Each row is a point. The window is the flat piece filled in between its corners: a triangle in 3 columns, a solid with four corners in 4, and so on. A path goes straight from each point to the next, and from the last back to the first. List the points from which the path goes on through the window.
In the rows, 128 means zero.

Window (3 x 3):
[[ 77 144 144]
 [182  98 101]
 [102 103 126]]
Path:
(1): [115  94 147]
(2): [ 73 135 179]
(3): [ 59 141 131]
(4): [ 79 155 104]
(5): [100 135 188]
(6): [186  82 150]
(7): [162  98  90]
(8): [ 57 133 118]
(9): [ 74 126 167]
(10): [112 122 142]
(11): [ 97 140  97]
(12): [ 56 145 133]
(13): [ 69 137 164]
(14): [117 102 172]
(15): [ 96 123  88]
(16): [ 95 118 100]
Through the window after points: 10, 14, 16

Window (4 x 4):
[[129 220 173 109]
 [107 112  91 134]
 [135 101 136 140]
 [212  94  94 160]]
Path:
(1): [130 135 134 160]
(2): [132 117 129 102]
(3): [156  95  98  83]
(4): [137 124 100 180]
(5): [144 112 139 201]
(6): [181 106 122  91]
(7): [120 185 165  92]
(8): [ 96 191 172 180]
(9): [147 145 155 162]
(10): [167 118 147  77]
(11): [181 154 127  69]
(12): [161 153 134 164]
(13): [185 122 122 189]
(14): [185 105 120 106]
(15): [147 148 120  73]
(16): [140 168 111 162]
Through the window after points: 1, 3, 11

Window (6 x 6):
[[ 89 117  70 162 169 147]
 [138 155 163 215  46  92]
 [ 62 165 122  97 129 139]
 [140  47 133 113  65 113]
 [138 173 130 148 156 110]
 [122  75 183  97 153 120]]
Path:
(1): [ 74 139 113  97 147 111]
(2): [ 96 139 136  96 122 205]
(3): [111 133 102 140 141 188]
(4): [ 83 123  95 143 150 118]
(5): [122 135 143 194  81  28]
(6): [139 156 161 191  65 166]
(7): [129 150 158 176  83 159]
(8): [113 128 137 161 100  78]
(9): [ 78  98 141 118 140  51]
(10): [131 111 161 117 128 167]
(11): [131  79 125 103 108 151]
(12): [ 87  73 118 106 125  74]
(13): [107  92 164 110 146  95]
(14): [130  95 174 106 138 152]
(15): [115 131 117 127 115 197]
(16): [ 80 126 117 118 127 102]
Through the window after points: 3, 5, 7, 9, 13, 15

Window, 8 rows:
[[140 130 114  80  75 106  78 160]
 [166 146 115  96 117 197 104 156]
 [192 135 188 162 104 160 197 154]
 [153 227 124 131  86 143  86 124]
 [ 86 174 174  90 122  87 190 159]
 [144 113 100 198  97 179 178 137]
 [ 55  87 147 154 177 101 148 177]
 [108 180  86 176 179  68 169 142]]
Path:
(1): [ 86 137 145 141 139 115 149 198]
(2): [114 158 134 144  95 107 150 187]
(3): [128 147 155 116 121  95 158 124]
(4): [126 131 144 101 107 135 122 118]
(5): [125 159 142 112  88 125 126 209]
(6): [146 173 116 149 103 152 156 191]
(7): [145 142 117 126 132 113 149  65]
(8): [ 83 105 149 125 161  94 153 106]
Through the window after points: 8

Window, 8 rows:
[[ 43 110  82 163 182 135  67 107]
 [117 133 198 115 155 116 160 116]
 [149 113 127 151  82 229 143 138]
 [ 65 196 152 109 112  77 139 105]
 [114 130 200  91  60  96  65  90]
 [172  88  81 110 171 158 124 137]
 [123 114 139 133  80  91 127 101]
 [118 217 151 203 108 153 153 143]]
Path:
(1): [109 131 127 149 104 138 116 152]
(2): [103 110 154 125  79 106 122 182]
(3): [136 135 117 147 112 132 131  32]
(4): [ 96 131 125 142 158 142 109  70]
(5): [ 70 126 137 141 147 113 111 156]
(6): [122 111 130 130  94 136 124 183]
(7): [143 120 128 134 115 142 131  59]
(8): [113 166 109 162 113 169 115  38]
Through the window after points: 2, 4, 6

Window, 9 rows:
[[ 72 171  99  44 100 161 141 137 156]
 [157  96 166 151 144 164 142 151 126]
 [ 52 148  64 103 115 135  75 180 107]
 [125 185 161  98 105 115  96 129 150]
 [116  40 167  67 167 131 114 145 102]
 [144 140 180 167 158  83 167 112 166]
 [ 96 167  68  23 131 140 104 204 133]
 [174  61 134 121 157 120 118  98 119]
 [ 88 185 116  95 155 165  99 144 190]]
Path:
(1): [110 104 146  97 112 126 100 173 163]
(2): [108 106 110  90 105 141 104 175 154]
(3): [106 159 113  76 148 173 120 140 101]
(4): [100 173  86  72 154 153 104 133  69]
(5): [ 84 109  87  62 111 152  89 171 140]
(6): [109 120 115  89  98 130 118 153 195]
(7): [101 166 127  91 155 161 124 131 131]
(8): [ 96 139 107  98 152 143 108 137  86]
Through the window after points: 6, 8

Window, 11 rows:
[[142 144 181 100 109 167 154 108 157 137  95]
 [123 166  77 177 115 130 138 208 176  78 133]
 [127 205 121 205 154  63 128 180 146 128 144]
 [ 94  91 134 175 123 168 159 130 146 167 104]
 [119 164 119 160 112  87 193 211  99 110 144]
 [161 176  96 175 121 168 131 206 115 166 143]
 [141  61 118  65 214 148  88 109  96 105  90]
 [100  81 132  88 126 158  50 101  84 110 138]
 [174  38 114 100 116 158  67  57  75 113  55]
 [135  94 114  90 104 112 123 140 161 179 111]
 [165   7 194  89 141 158  57 118 113 117  89]]
Path:
(1): [116 148 139 145 110 151 134 172 147 151  74]
(2): [187  92 108 157 142 139 178 111 153 116 170]
(3): [199  69 123 125 131 147 137 116 130 133 171]
(4): [114 126 123 103 126 125  92 144 117 120  86]
(5): [114 114 151 108 122 146 113 151 120 136  84]
(6): [169  93 141 126 137 136 116  98 142 119 153]
(7): [136 127 108 150 117 136 128 155 148 119 151]
(8): [ 95 150 138 128 103 126 112 183 122 121  45]
(9): [110 123 140 110 129 127  68 171  82 129  35]
(10): [181 115 101 125 148 121 146 141 135  95 193]
(11): [138 133  97 138 139 140 138 139 128 127 142]
(12): [110 142 113 127 107 135 110 172 114 124  77]
Through the window after points: 5

Window, 11 rows:
[[130 130 130 132 140 111 143  69 167 103 149]
 [165 174  95 137 121 126 126 157 122  97 188]
 [104 131  63 140 120 166 187  67 127 144 113]
 [162  77  96 170 132  67 131 166  96 100 124]
 [131 203 131 159  98 105 213 165 164 163 138]
 [166 108 149 164 105  89  97 160 155 157 117]
 [ 77 146 120  98  94 138 150 189  85 143 162]
 [131 142 126  81 157 144 176 133 152 249 110]
 [135 128 135 119 139 155 180 164  93 137  96]
 [163 171 176 121 138  85 104 114 129 181 133]
 [ 70  90  93 167 166 154 135 115 113 147 106]]
Path:
(1): [133 190 109 110 120  93 153 152 158 134  83]
(2): [160 116 146 163 111 110 176 141 115 145 186]
(3): [127 134 118 147 126 134 176 126 118 145 140]
(4): [100 167  96 112 147 121 155 138 138 135 100]
(5): [104 181  85  97 138 126 140 152 152 158  87]
(6): [146  87 142 152 133 136 162 108 124 193 143]
(7): [138 106 132 160 125 109 168 130 106 160 153]
(8): [140 144  89 117 146 110 126 164 143 136  96]
(9): [128 151  99 105 152 106 156 148 152 141  93]
(10): [149 112 147 182 119 142 167 110 119 183 149]
(11): [161 134 162 156 125 135 175 111  98 172 166]
(12): [126 153 122 119 126 108 123 126 134 155 118]
(13): [140 154 109 126 125 112 125 157 128 127 137]
(14): [141 125 116 150 114 123 153 152 101 124 175]
(15): [130  98 138 154 110 138 176 137  93 150 154]
(16): [109 192  83 101 132 107 140 176 143 125  97]
Through the window after points: 5, 7, 11, 13, 15

Window:
[[119 159 139 157  62 157  95 127  92  59  77 148]
 [127 101 143  76 176  94 118 151  34 148 100 131]
 [143  76 131  84 138 138 185 156  99 173  64 107]
 [105  91 148 109 203 111 120 161 137 133  91  87]
 [ 99  94  43  97 109 188 107  76 143 121 156 129]
 [135 166  84 140 148 206 135  66 101  91 171 113]
 [ 98  55 170 111 149 115 156 151  63 103 116  86]
 [142 139 164  97  68 120 129  73 161  47  93 163]
 [ 96 198  98 148  38 123 135  62 138  84 138 122]
 [151  87 148  48 159 128 121 200  63 140 114  53]
 [175  62 154 131 147  78 132 189 137 114 131 146]
 [166  69  94 127 176  88 124 131 101  86  95  80]]
Path:
(1): [190  97 176 128  84 153  91 114 119 163 106  97]
(2): [113 113  87  93 152 119 138 142 107  81 117 116]
(3): [ 83 165 106  94 152 133 155 155  93  75 115 133]
(4): [184  60 152 126  97 143 112  63 131 113 119 101]
(5): [151  76 134 125 128 105 106 117  97 113 113 109]
(6): [134 117  88 100 178 124 177 163 145  60 104 113]
(7): [103 119  72 117 149  94 135 151  96  51 123 113]
(8): [180  72 135 122 138 132 116  96 120 133  90  92]
(9): [145  89 163 116 136 155  76 111 105 158 111  67]
(10): [107 130  98 113 167 130 161 132 128  84 120 133]
(11): [132 115  88  74 163 122 155 158 112  98 120 127]
(12): [138  54 188 151 126 115 103 102 118 149 116  89]
Through the window after points: 3, 5, 7, 9

Window (14 x 14):
[[116 138 118 133 145 104 112 204  83 117 101 155 111 150]
 [ 96 119 112 120  79  70 140  77 126 167  98  81  66  75]
 [ 92 136 148 111 128  99 127  87 143 129  92  10  94 103]
 [117 136 135 124 122  70 140 170  75 121 135 153 190 209]
 [153 134 104 129 152  95 123 171 130  91 167 174 171 153]
 [ 65 166 142 167 124 115 129 136 108  96 175 159 109 138]
 [107 118 113 133  98 103 140 160 135  68 104 149 123 173]
 [ 76  77 125 142 118  98  93 133 183 167  99 131 170 121]
 [ 92  57 136 185 137  60 148 121 130 147 135 111   7 122]
 [131  73 154 130 148 126 121 137 101 106 107 196 139 151]
 [149 111 133 135  94 107  87 157 103 143 145 144  97 200]
 [149  80 149 218  84 107 121 107 197 205  55 104 204  97]
 [106 163 158  95 140  50 117  85 161 134  54  90  60 129]
 [133 115 102 162 134  85  65 126 111  99  80 149 206 165]]
Path:
(1): [100  98 152 128 124  56  98 143 135 131 101 130 117 124]
(2): [ 81  99 153 133 107  87  91 142 114  88 148 137 138 103]
(3): [138 154  95 153 133 115 165 121 137 141  71 135 104 198]
(4): [107 125 108 150 134 114 133 129 117 148 104 129 112 150]
(5): [103 105 158 141 104  74  99 148 126 113  92 124 126 136]
(6): [ 99  93 186 126 105  64  90 200  67 119 147 126 122 114]
(7): [100 126 102 153 134 114 120 115 159 132  98 143 142 148]
(8): [ 98  96  84 113 147 127 122  98 146 163  82 166 121 175]
(9): [106 108 149 146 113  76 112 141 136 132 113 118 136 126]
(10): [126  88 198 137 110  46  96 189 115 100  87  84 178 135]
(11): [115 139  60 132 128 129 138  92 136 155 114 164  80 154]
(12): [129 147 104 114 159 132 161 125 136 132 113 144 131 190]
(13): [128  97 144 164  90  47  68 187 108  82 167 156 151 110]
(14): [ 54 114 174 149  88  39  96 142 117  94 164 141 104 102]
(15): [133  88 111 147 137 113 132 125 136 147  87 130 115 154]
(16): [117 152  94 167 131 137 166  96 123 137 116 114  83 171]
Through the window after points: 2, 6, 8, 12, 14, 16

Window (14 x 14):
[[ 95 110  81 157  90 119 181  38 162 164 125 140 171 154]
 [160 121 127 181 195 126 142 123 105 145 130 173  87 172]
 [131 143 117 142 123   7 171 116  88 199 103  94 122 138]
 [198 105  39 169 151 168 128  96 125 114  75 137 115  77]
 [ 73  87  73 181 138 167 120 193  48 123 128 155 127 130]
 [ 74 139 138 177 127 145 116 147 110 185 122  87 135 137]
 [141 162 118 129  68 140 129 113 156 125  74 150  93 122]
 [125 138 103 141  89 133 104 141 185 198 164 165 125 145]
 [103 148 100 124 144  33 120  62 102 140 169 130 166 151]
 [149 108 152 105  42 146  99 125 168 158 138 161 120 110]
 [ 99 145 125 161 130 101 122 196 118 119 178  96 201 101]
 [132 139 111 138  84 123 144  79 144 144 141  94  80 188]
 [140 136 123  90 115 142 136 173 106 140  61 112 144 138]
 [ 80 115 145 152 130  86  98 176 166 142 136  95 160 151]]
Path:
(1): [173 116 124 190  70  99 121 121 110 175 113 139 144 161]
(2): [115 128 112 162  85 122 105 135 114 155 129 107 171 138]
(3): [ 87 138 113 121 164  96 170 141 162 136 144 135 102 118]
(4): [115 137 102 105 151 130 152 110 136 136 159 127  58 133]
(5): [149 126 100 173  83 117 123  98 129 144 105 108 150 157]
(6): [156 139  96 169  96  94 124 150 109 152 104 113 166 142]
(7): [ 94 125 118 133 147 106 134 134 123 138 145 118 135 115]
(8): [ 81 149 104  97 182  66 165 129 123 163 130 110  97 114]
Through the window after points: 4, 6, 8
